Each row of a before or after table is a point. One or more steps were done to the points. Then noise was added and the rows were shuffled. The steps act on how far a point lies along the listed directions, d1 being the first. Write out the steps. A step turns or swaps two directions, mirrors them in a line or flattens them onto one, adds a multiple of one to another, or multiplies one. Angles are multiples of 10 degrees, from the lower direction toward the higher: turns from -170 to 170, lines from 10 to 170 but not 90. Use the fewest steps. Two steps may share a direction if one is a turn and the other turns, adds or multiplies; they go together, in the order done. Otherwise the lowest direction goes first.
In the rows, zero is written as 128.

Directions:
(1): [ 86 117 181]
(2): [111  67 101]
(3): [ 77 158  93]
Before (13 x 3):
[[157 126 176]
 [121 102 211]
 [131 140 140]
 [187 140 146]
 [100 117 132]
 [ 82 115 166]
 [147 148 126]
 [160  69 163]
 [150 101 151]
 [ 71  92 106]
 [146 115 157]
 [183 129 167]
 [164 123 200]]
After, 13 rows:
[[132 109 200]
 [127  98 231]
 [155  98 149]
 [140 107 168]
 [106 107 126]
 [ 97  95  74]
 [118 135 151]
 [171  70 147]
 [ 79  60 247]
 [150 146 136]
 [180 152 163]
 [167 121 189]
 [ 49  89 182]]
Steps: turn d1 and d2 by 30 degrees; multiply d1 by 2

Directions:
(1): [ 80  87 173 182 145 139]
(2): [111 151 152 144  51  86]
Before (14 x 6):
[[130 126 120 131 156 154]
 [107 104 153 164 182 168]
 [121 124 145 150  97 119]
 [113 104 116 138 223 173]
 [121 126 131 129 164 122]
 [108 141 154 125  96  92]
 [100 126 154 146  81 110]
 [135 104 122 129 162 140]
 [118 122 135 148 103 120]
 [123 105 151 152 181 157]
 [109 108 140 149 147 137]
 [138 101 115 117 177 157]
 [136 119 136 115 140 136]
 [101 119 168 157  80 103]]
After:
[[135 101 121 129 173 146]
 [105 100 144 155 153 140]
 [118 126 150 154  88 115]
 [ 90 119 178 166  65  94]
 [113  91 114 140 249 187]
 [113 123 138 153  97 117]
 [122 124 132 131 172 126]
 [105 145 159 128  84  85]
 [139  96 111 116 193 167]
 [101  92 157 171 196 175]
 [137 118 137 112 144 137]
 [118  93 154 159 195 165]
 [131 123 117 131 165 159]
 [ 93 127 162 153  66 103]]
Steps: multiply d1 by 1.3; multiply d2 by 1.3

Directions:
(1): [154 188 160 129 171 137 139  69 184]
(2): [ 41 111  98 136 155 108  91 113 178]
(3): [127 155 110 141  60  76 109  61 104]
Before, 9 rows:
[[160 158 155 129 123 123 144 110 132]
 [167 129 162 116 145 175 154 163 110]
 [119  89  95 119  25  86 108 120  70]
 [138  88 105 122 125 118 101 152 108]
 [146 111 168 121 145 150 160 143 128]
 [ 95 171 116 164  54  50  84  12 137]
 [179 229 175 127 126 109 154  12 149]
 [183 145 176 105 163 174 173 127 117]
 [174 149 143 121 133 145 175 137 102]]
After, 9 rows:
[[ 50  99 128 115 193 152 112 135 159]
 [ 73 127 123 138 157 133 106 116 171]
 [ 88 111 149 122 155 129 128 107 161]
 [ 71  44 112 109 142 151 134 240  74]
 [160 136 124 122 115 101 102  89 125]
 [177  80 128 134  30 128 143 201  11]
 [ 98 105 121 124 137 123 130 163 133]
 [ 59 110 103 118 145 129 116 126 146]
 [137 122 107 126  27  78 108  90  74]]
Steps: turn d2 and d3 by 160 degrees; turn d1 and d3 by -110 degrees
